Every row gives one point. Before rounding, the points of a table are all equally far from one centre. They may lie mostly on one side of it. Where is the centre, to within rounding?
In the rows, 128 means zero.

Points, 8 rows:
[[ 77 132 144]
 [136 144  69]
 [ 83 159 131]
 [112 158  80]
 [142 143  69]
 [162 158  80]
 [153 187 115]
 [179 146  88]]
Centre: [136 129 128]

Points:
[[ 98 136 125  78  64 126 176 180 142  95 103]
 [125 134 132  76  93 135 187 193 105  96  97]
 [ 76 104 116  71  91 176 165 165 118 105 159]
 [ 99 128 149  37 135 150 161 115 121  96 118]
 [ 89 100 101  73  81 141 147 149 152  72 140]
 [ 91  92 113 118 105 168 189 144 131 125  93]
 [142 154 132  87 111 147 183 165 166 164 134]
 [108 114  92  74 107 144 191 147 119  82  92]
 [105 144 120  38  88 158 163 142  93  95 122]
 [114 108 128  47 103 120 200 148 126  91 129]
 [125 127 137  40  76 147 171 156 141  78 113]
 [ 64 127 150  67 106 153 158 166  98 123 140]
 [140 105  93 102  78 124 159 141 105 132 167]
 [121 132 120  47 103 143 193 100 122 106 156]
 [ 99 107 159 136 106 147 121 182 131 114 105]
 [ 86 135 126  83  59 159 186 176 140  88 123]
 [112 124 112  86 121 185 159 147 122 147  83]
 [161 139 129  71  86 144 172 171  92  88 163]]
Centre: [121 136 134 103 108 149 157 140 130 106 134]

Points (28 x 24):
[[135  49 145 125 117 115 134 105 119 155 136 106 114 148 147 110 112 108
  178  87  99 147 169 179]
 [122  29 110 113 116 135 114 135 119 129 137  98 114 120 131 117 157  97
  153 123 109 131 162 189]
 [137 102  97 185 122 146  83 110 105 155 185  87 114 137 142 131 141 109
  137 103 117 150 151 109]
 [131  68 118 124 119 144 103 164 134 160 181 133 166 119 133 149 134 138
  146 149 128 143 146 185]
 [129  82 110 134  78 142 137 121 116 140 167  70 152 119 162 125 153 103
  113  98 105 166 143 143]
 [ 70  79 122 172  58 155  92 153 105 138  93  94  96 128 148 118 124 130
  164 104 144 170 111 143]
 [133  80 125 148  87  97 145 114 105 152 120  68 123 124 160 123 149  89
   98 110 129 133 123 183]
 [134  30 134 175  98 163 136 162 112 134 120  86 139  98 173  94 156 103
  180 106 120 158  94 159]
 [163  58 118 120  95 176 115 147  99 156 120 130 155 123 135  84 105 128
  151 121 148 142 175 175]
 [118  89  67 139 111 140  65  90 123 118 132  68 147 136 161 100 112 124
  145 125  93 136 137 155]
 [128  52 127 118  81 122 124 108  97 149 142  81 146 135 165 109 144 101
  161 114  99 150 111 131]
 [100  71 164 128  69 113 133 104 100 123 111  66 129 119 166 125 128 130
  132  96 124 194 146 167]
 [160  46 139 145  83 135 159 150 112 131 166  94 146 103 134  89 138 100
  138 115 113 136 162 120]
 [164  73 124 127 102 144  97 146 112 144 138  90 126 152 150  70 124  97
  155 131  87 127 136 156]
 [128  60 107 122 106 107 112  99 138 132 140  47 164 101 151  95 164 127
  123 127  99 132 160 130]
 [162  82 154 126 125 141 130 151  93 118  84  72 140 102 176  60  92 101
  140  92  98 133 121 129]
 [137  69 123 143  94 138 114 141  73 152 143  88 110 127 160  91 172 105
  171 124 140 100 165 192]
 [143  67 156 153 108 137 125 103  96 135 147 104 121 135 138  92 117 115
  175  77 109 172  84 158]
 [116   7 155 172 111 148 136 133 133 164 147 110 137 122 149 122 121 106
  171 139 133 174 112 144]
 [119  46 142 179  90 146 128 144  96 122 117  55 128 130 137 101 125  96
  194  79 106 128 148 131]
 [141  91 108 157  79 154  96 146 103 138 149  75 170 147 140 111 139 134
  143 135 114 138 195 158]
 [123  32  94 129 107 120  99 111 116 135 146  85 124 152 152 112 157 104
  156  88 105 139 154 143]
 [113  67 117 152  82 139 127 142 122 140 194  93 146  81 130 164 122 118
  174 111 156 165 108 149]
 [ 84  37 146 148 129 171 129 150 108 141 116  78 123 169 154  96 133 128
  169 112 128 142  82 135]
 [137  37 141 146 119 111  89 147 106 128 161  73 117 125 148  85 147  67
  170 113 124 149 173 184]
 [121  70 106 125 107 127 164 153 121 179 140 100 151 141 152 106 143 105
  169 128 115 152 180 153]
 [149  46 136 167 112 132  51 124 128  86 146  58 160 131 188 126 180 114
  134  76 155 133 133 158]
 [120  70 103 122  82 163 114 158  98 116 119  62 154 152 155  99 148  91
  138 165 147 139 148 148]]
Centre: [111  98 145 157 136 128 109 134 136 116 129 103 140 108 167 105 122 124
 152 113 165 130 142 142]

Points, 29 rows:
[[ 64 162 146 113  76 118 163 105 164  64 162 140  66 110 196 117 108 124
  137 123 130 156  85  70]
 [ 48  96 156 111  77 151 164  89 152  99 144 171 132  92 115 123 178 111
  121 106 136 143 112 108]
 [ 55 149 149 100  96 130 111 118 173 109 171 149 105  99 152 104 133 137
   77 169 138 152  83  82]
 [ 75 176 142  85  60 118 140  85 185  88 163 168  82  99 153  88 100 157
  120 135 114 132  92  82]
 [ 77 192 140  82 129 137 138  80 156  67 170 113 115 126 137  86 107 150
  141 122 131 109 104  67]
 [ 99 155 120 132  69 195 146 120 184  93 107 138 112 135 141 122 122 169
  112 142 134 144 107  30]
 [ 72 161 151  91  64 191 156 101 161 112 161 151 143 135 148 148 109 129
  118 154 141 135 119  75]
 [ 89 124 141  87  97 163 126  58 197  94 158 187 111 112 109 101 141 161
  163 131 159 177  70  71]
 [ 88 184  96 109  90 132 146 101 204 104 149 147 150  84 148 125 144 138
  118 109 144 170 137  88]
 [104 132 112  85  70 180 123 106 200 126 165 157 100 105 129 108 120 130
  100 139 160 187 116  70]
 [ 92 153 128  96  56 145 145 106 180  82 192 141  66 111 154 148 131 149
  109 121 143 120  78  48]
 [131 188 142 135  97 152 140  97 175  94 142 166  93  72 121 145 131 151
  124 176 138 126  79  57]
 [ 43 128 111 144  85 160 183  95 170 135 165 188 109 110 158 128 143 142
  108  82 100 120  73  69]
 [ 84 175 176  60  93 145 167 110 201  99 165 149 140 116 145 116 127 130
  132 158 142 135 105  60]
 [ 89 199 135 126 103 184 145  92 198  85 168 162  81 103 152 158 105 117
  142 150  88 137 117  97]
 [ 89 177 142  50 101 163 152 111 183 104 173 163  96  99 141 114  96 158
  141 103  96 152 108  83]
 [ 85 141 163  87  86 143 153 113 172 123 127 157  63  91 159 137  85 116
  103 140 101 150 109  94]
 [ 82 165 124  82  99 149 135  82 142 122 181 130  78 137 147 165 113  90
  120 124  95 149 114  69]
 [ 77 154 121  81  83 198  84 119 179 110 162 158 110 144 144  79 133 100
  143  88 139 147  91  75]
 [ 99 125 139  75  99 142 121  74 163 104 176 117 100 136 169 129 112 148
  107 160 129 151  80  56]
 [ 36 170 145 124 121 132 120 115 216 118 144 141  87  99 138 137 100 145
  144 115 118 142 129  51]
 [ 69 158 153 114  95 132 118 134 171 101 171 125 133  99 129 104  70 114
  184 145  82 138 106  60]
 [116 161 138 107  52 155 155  92 209 128 131 160 137 116 162 136 144 107
  124  94 150 124  95  98]
 [ 76 152 104 115  80 151 160 116 165 124 152 177 110 126 167 109  82 132
  140 112 167 192  97  36]
 [ 57 145 118  96  64 153 130  60 186  85 167 134 103  81 132 124 162 105
  118 102 123 116  86  78]
 [129 150 134 123 104 160  98  65 170 118 109 119 108 106 149  84 156 132
  128 114 121 130 130  69]
 [107 167 181 110 124 147 174  80 130 115 160 167 116 111 145 129 131 152
  141 126 142 140 137  55]
 [ 91 158 144 105  80 129 166  65 207  93 157 137 114  94 145 149 111 154
  140 126  94 140  83  48]
 [115 164 126 112 103 186 148  69 153 103 170 136 137  99 125 133 109 114
  120 116 128 152  92  30]]
Centre: [ 94 127 105 117 115 142 148 120 171 101 147 165 103 127 133 113 133 118
 155 138 124 122 101  82]

Points (28 x 24):
[[ 71  89 182 114 196 110 117 148 196 106 126 111  84 122 147 116 140 142
  153 147 142 175 172  99]
 [102 129 139 107 178  78 114 116 161 115 113 141 134 122 100  82  65 151
  157 114 151 154 173  79]
 [ 85  94 126 117 170  74  86 155 207 127  97 153  96 149 146  98  89 130
  125 166 138 175 152  98]
 [ 84 100 161 161 205 125 127 103 195  97  35 143 102 127 120 128 136 158
  142 140 148 152 153  76]
 [ 57 126 118  97 188 123  80 126 185  90 136 146 129 112 147 122  70 159
  146 163 138 129 138 129]
 [ 90 136 133 119 178 136  99 118 219  99  94 127 106 152 115 121  82 193
  103 148 155 159 183 118]
 [ 45  95 144 133 178 106  86  91 163 145  98 150  80 129 147 119  99 151
  127 201 124 172 166  87]
 [ 67  97 143  95 151 129  74 127 212 102 104 129 104 131 155 107  84 148
  150 134 120 167 178  79]
 [ 63 118 144 108 198 101  68 121 191 129  71 146 105 109 152 117  77 163
  144 171 117 150 158  91]
 [ 59  73 114 156 148  82  64  92 187 102  80 133 124 171 132 126 104 145
  130 147 146 161 147  76]
 [ 83  91 166 120 156 116  99 101 201 139 110 144 144 152 178 137  95 131
  116 155 119 160 147  94]
 [ 49  80 130 118 163 101 101  82 173 103 103 164  77 124 137  94  88 115
  132 127 159 150 177  90]
 [100  99 119 109 216 106  90 132 186 100 104 116  86 147 117 125  95 106
  139 152 122 199 144  99]
 [ 98  93 160 137 189  98  84  82 163 121  76 131 133 158 132 113  87 118
  137 151 119 176 191 113]
 [ 80 110 142 140 161  92  98 101 190  98  60 123 116 106 124 154  96 121
  119 173 159 202 177  80]
 [ 94 121 174 113 175 118 104 129 191 128 135 148  79 126 151 129 101 144
  149 141 189 153 157  88]
 [ 77 101 132 105 163 100  73  98 191  89  84 164  87 126 110 105  99 126
  162 167  98 179 143 120]
 [115  91 150 152 209 138  91 127 152 109  69 152  97 133  88 161 140 150
  143  88 124 156 143  88]
 [ 60  94 148 116 152 147  92 100 199  89 123 113 107 101 134 150  80 133
  142 169 150 184 153  99]
 [ 43 103 113 135 153  98 119 101 217 102 115 159 132 116 139 154 113 127
  129 158 166 149 146  97]
 [ 42 113 155 131 183  95 101 101 179 104 142 128 110 167 128 114  67 125
  125 161 130 136 170 101]
 [ 75  94 160 132 175 108  87 134 202  99 105 140  82 149 160 143 117 181
  128 182 140 169 122 119]
 [ 77  65 171 129 205 126  94 105 179  87 102 119  83  97 111 136  93 141
  164 153 139 138 124 101]
 [ 61 118 118 115 195 117 131 113 188  78  85 140 115 128 174 147  76 130
  126 163 139 138 181 102]
 [ 64  94 124 101 220 122  98 122 173 159 104 123  92 143 140 108  95 126
  139 150 126 167 164  66]
 [ 84 114 108 121 171 118  87  75 196  95  90 104  70 150 122 124  92 166
  158 199 128 151 137 114]
 [ 53  98 129 133 131  84 123 121 147  60 106 123  82 111 130 121  98 118
  189 158 104 177 143  88]
 [ 87  70 158 116 184 107  72 112 170  74  70 115 128 121 116 117  94 132
  126 148 153 202 111 109]]
Centre: [ 84 121 130 123 143 120 110 129 139 116  87 111 107 125 116 121 128 138
 117 144 133 133 141 109]

Points, 30 rows:
[[161 179  48  85 161 143 140 111  90 101  77 116 128 148 111 102 141  70
  147 113 155 110 135 118]
 [139 136  40  67 155 147 138  74 125 102  90 134 107 185 131  79 122  36
  148 116 128 110 147  84]
 [111 176  47  95 121 150 115 106 133  95 141 143 148 118 119  90 129  58
  142 100 144 113 133  76]
 [168 138  21  82 142 130 144 118 103 121 124 118 124 194 130 110 156  43
  108 107 148 143 142 120]
 [142 157  59  98 166 136 132  60 132 136 120 164 114 173 106 111 165  58
  126 131 155 108 130 101]
 [141 152  46  35 148 115 156  86 126 111 108 144 155 154 129  95 110  41
  134 121 157 133 136  94]
 [137 186  37 100 119 171 121  57 125 101 127 125 135 161 129 116 106  49
  143  89 120 138 161  91]
 [154 145  49  49 103 136 142 128 133  79 106 122 111 170 121 104 111  43
  140 117 128 128 156  88]
 [135 132  70  68 167 135 138  68 106  87 125 108 122 125 135 115 158  47
  136 124 138 128 135  89]
 [128 182 100  91 100 151 135  93 120 105 126 111 125 152 103  80 109  85
  132 161 158 136 162  92]
 [107 124  81  46 129 142 143  66 129  86 102 124 116 142 133 100 140  71
  169 141 134 121 164 100]
 [139 178  45  87 113 156 149  69 101  92 105 163 137 166 149 107 173  87
  128 120  96 115 141 117]
 [127 108  37  76 123 117 175  36 118 104 127 137 139 163 144 130 134  78
  142  92 140 135 149  82]
 [110 175  61  89 100 154 130  73 123  76 120 140 132 148 139  56 131  73
  159 107 115 114 125  77]
 [133 130  52  98 155 183 137 100 112 112  95 108  97 139 108 102 139  50
  158 122 158 127 139  86]
 [ 98 132  34  78 142 134 137  97 136 110 115  97 115 160 135 142 112  54
  170 108 119  85 158 109]
 [119 166  64  75 113 147 119  90 115  74 122 126 109 147 135 112 119  39
  123 109 127 149 146  78]
 [121 170  63  72 135 130 158  99 163  81 126 127 126 140 113  91 141  63
  148 104 179 129 124  77]
 [127 176  77  86  98 155 111 124 128  68 138 128 152 172 132  92 160  65
  108 134 118  97 135 127]
 [126 180  47  72 149 159 119 103 141  75 127 126 111 168 163 121 146  82
  148 107 158 132 135  72]
 [ 87 135  76  73 122 172 144  54 116 119 113 163 135 134 146 121 147  74
  150 114 121 108 133  88]
 [133 164  39  67 154 176 124 101 135  97 127 118 119 174 110  94 141  63
  141 127  77 114 115 103]
 [ 86 152  59  61 138 146 140  89 122 117 158  99  88 173 125 129 128  66
  132 130 123 120 131 124]
 [124 178  54  61 150 136 144  79 110  98 124 117 121 138 134  76 108  70
  113 100  98 131 158 114]
 [149 195  44 114 134 136 137  74 115  57 119 137 141 134 135 114 135  64
  143  92 127 126 111  85]
 [150 155  23  56 123 135 108  85 140  75 103 137 135 176 158 117 112  34
  155 139 158 124 129 106]
 [116 140  50  53 117 148 119  90 122 105  98 151 123 142 147  98 102  49
  165 101 144 101 112  70]
 [110 138  66 111 101 132 151  90 130  81 146 135 116 168 134 165 115  46
  117  90 149 104 129  81]
 [109 137  46  68 114 159 134  86 100 123 135 119 119 172 118  99 142  45
  160  67 123 142 110 113]
 [110 120  65  62 120 140 132  82 119  80 105 139 131 124 106 138 147  69
  128 122 147 119 123  82]]
Centre: [147 128  75 112 126 143 142  97 144 114 119 126 139 163 150 107 111  90
 139 120 132 129 115 127]

Points:
[[173 131 140 126 111  81 105 145 123 179 140 121 107 114 205  72 133  89
  136 118 182  98 107  68]
 [167 159 168 146 124 186  76 116 126 136 109  72 117  99 153 128  94  70
  149 100 151  64 118  92]
 [153 160 182  97 147 151 153 117 161 191 159 128 102 156 184 110 124  97
  162 108 144 134  94  90]
 [169 138 197  96 104 140 116 137 137 174 150 130  91 103 162 103 132  64
  138 132 143 102 103  60]
 [157 179 185 108 107 142 128 109 105 180 146 117  91 124 189 107 111  53
  151 105 159 124 141  79]
 [169 146 174 126 114 155 110 108 108 163 204 103  85 169 150 139  99  43
  143  96 144 104 142 104]
 [191 159 158 106 140 116 132 100 180 168 139 107  33 144 178 104 117 113
  146 154 127 119 138  97]
 [137 145 174 116 101  95 141 111 137 115 160  98  44 122 159 164 130  86
  157 136 156 100 132  72]
 [176 143 149 117  86 111  99 122 112 203 150 149 120 152 171 135 136  60
   77 119 137 102 154  92]
 [189 139 159 120 100 162 140 106 131 205 163 153  93 135 185 123 123  72
  123 117 163  84 144  95]
 [172 168 156 133  86 149 103 149 149 178 126 120  83 119 174  97 157 103
  156  91 120  47 104  70]
 [181 172 137 126 129 142 105  96 134 164 156 118 119 145 164  81 139  67
  151  85 181  96 115  66]
 [182 125 167 110 141 106  59  85 176 155 141  92 115  99 157 145 113  56
  149  88 164 149 128 128]
 [158 153 169 134 101  77 121 143 171 195 164 137  81 123 206  91 126 116
  175  85 141  71 146  89]
 [153 120 142 146  98 129 140 111 104 177 185 104  48 128 197  84  79  83
  141  89 121  93 115  97]
 [160 149 163 131 134 126 128 162 140 195 126 116  90 142 200 113 126  52
  162 110 146  78 138  72]
 [183 165 191  92 129 154 109 128 118 188 149 106 100 123 163 122 163 101
  203 117 153 105 106 106]
 [166 149 175 125 106 124 189 152 142 175 129 120  80 116 168  86 127 130
  153  98 135  53  74 138]
 [191 102 168 122 105 110 108 145 157 203 187 120  76 136 176 152 103  87
  192  93 128 108 119  86]
 [180 176 163 111  96 142 109 104 154 211 138 119 102 148 195 115  75  76
  161 108 146  90 110 100]
 [143 119 140 138  85  98 120 144 173 211 153 110 114 133 188  97  90  46
  156 131 150 107 122  95]
 [156 124 193 162 130 131  55 133 158 175 148  94  65 118 173 124 134  59
  123 134 128 134  84 117]
 [154 158 172 127 124 121 102 116 149 161 174 135  87  83 158 161 129  51
  152 107 178  93 117  97]
 [137 175 160 116 115 153 141 150 176 192 177 124  86 127 156 148 115  88
  156  92 116  94  93  92]
 [141 162 210 129  94 136 120 158 159 157 152 139 130 114 195 102 147  95
  166 128 135  60 120  88]
 [172 140 217 171 136 135 124 123 119 161 128 103 114 138 175 102 128  94
  143 123 171 112  93  47]
 [153 158 115 149 114 134 127 122 163 180 165 156 103 154 158 112  77  81
  154  65 114 101 148  55]
 [159 135 164 141 103  95 132 112 136 210 127 125 118 125 110 147 159  72
   91  95 160  67 108 102]]
Centre: [159 128 152 150 109 116 113 125 132 144 130 118 112 136 144 119 116 122
 145 108 128 116 134 133]

Points:
[[132 129  89 153 149 115  82 104 118 127 112 106 123 111  96 126 160 123
  105 140  66 172 205 112]
 [137 168  66 168  89 108  70 104 128 121  56  97  72 112  40 109 141 107
  137 141 141 118 164 134]
 [106 159 108 129 109 129  61 115 123 134  68  91  94 112 104 139 157 144
  141 146  85  99 143 140]
 [140 126  75 169 140  94  66  95 118  86 117  85  87 112  99 112 148 151
  121 178  98 112 175 149]
 [153 167  82 181  73 110  66  69 138 103  88  96  85 128 105 142 119 106
  121 127 107 126 191 151]
 [126 165  88 181 111 119  45 102 148 109 106  99  83 105  95 151 121 128
  177 165  96  89 176 121]
 [141 172  82 164  88  92  70  60 123 120 105  93  85  92  83 133 131 126
  100 143 110 120 170 115]
 [138 158  87 147  99 131  67 115 129 119 110 109  47  85  60  88 132 156
  136 142 132 108 159  81]
 [142 160  55 173  93 136  73 101 134 125 113  74  80 113  72  94 134 116
  132 179 100 144 178 146]
 [107 166  60 174  89 134  82  90 123 120 103  89  85 128  67  69 159  93
  140 129 133 153 199 134]
 [153 134 113 166 123 103  96  91 127  99  57  75  96 116  66 103 149 135
  162 167  83 121 202 124]
 [130 129  58 195  70 120  34 108 124  84 120 126  90  92  77  89 121 109
  119 120 104 139 143 135]
 [131 118  85 182 112 153  69  76 132 133 107 103  66 138  85 143 137 147
  130 144  87 104 185  91]
 [149 156  75 162  95  91 134 112 118 143  79  65 116  95  86 133 177 126
  160 160 102 132 159 110]
 [121 158 121 150  77 121  95  76 116 154  85  95  78 128  95 108 155  86
  129 146 115 130 177 107]
 [147 144  82 147  91 109  95 137 145 131  56  96  53  96  85 113 164 133
  155 128  71 131 144 113]
 [135 172  70 178  98 107  55  75 142 114  95  76  70  92  96  87 152 112
  137 144 114 132 172 102]
 [153 133  57 148 129 117  78 112 138 114  90 118  77  95  83 101 185 144
  128 142 134 116 174  92]
 [132 158  40 165 130 122  80 124 106 119 106  66  77  90 129 136 171 102
  129 138 115 132 192 118]
 [112 153 131 177  85 141  60  87 111  85  89  39 135 104 109  94 162 127
  139 132 116 137 126 122]
 [152 175  90 184 108 150  77  96 130  84  88 124  73 110  83 133 173  87
  149 146 101 126 165 102]
 [127 198  95 198  87 155  55  93 130 123 110 112  76  85 103 103 166  95
  156 134 122 156 150 143]
 [104 136  94 167  74 117  54  94 145 147 110  99 110  92 122 114 136 125
  161 137 129 140 217  86]
 [149 140  81 137  77 119  79 127 111 127 111  88  64  83  68 104 135 117
  147 162 119  88 167  96]
 [129 138  80 179 126 158  53 103 110 127 141  83  58 113 136 103 126 131
  128 129  78 120 174 102]
 [119 125  85 167 143 125  83  89 128 128  94 107  78  81  77 131 156 111
  141 173  97 107 178  83]
 [146 140  81 183 107 124  83  70 106  88  89  92  66 135  73 102 117 110
  125 164  98 143 167 102]
 [126 151  45 193  97 117  64 106  93 121 145  84  95 126 115 108 193 123
  133 133 114 134 165 121]]
Centre: [130 128 112 183 114 125  96 124 120 114 114  90  99 101  85 124 134 129
 151 104 125 140 163 134]
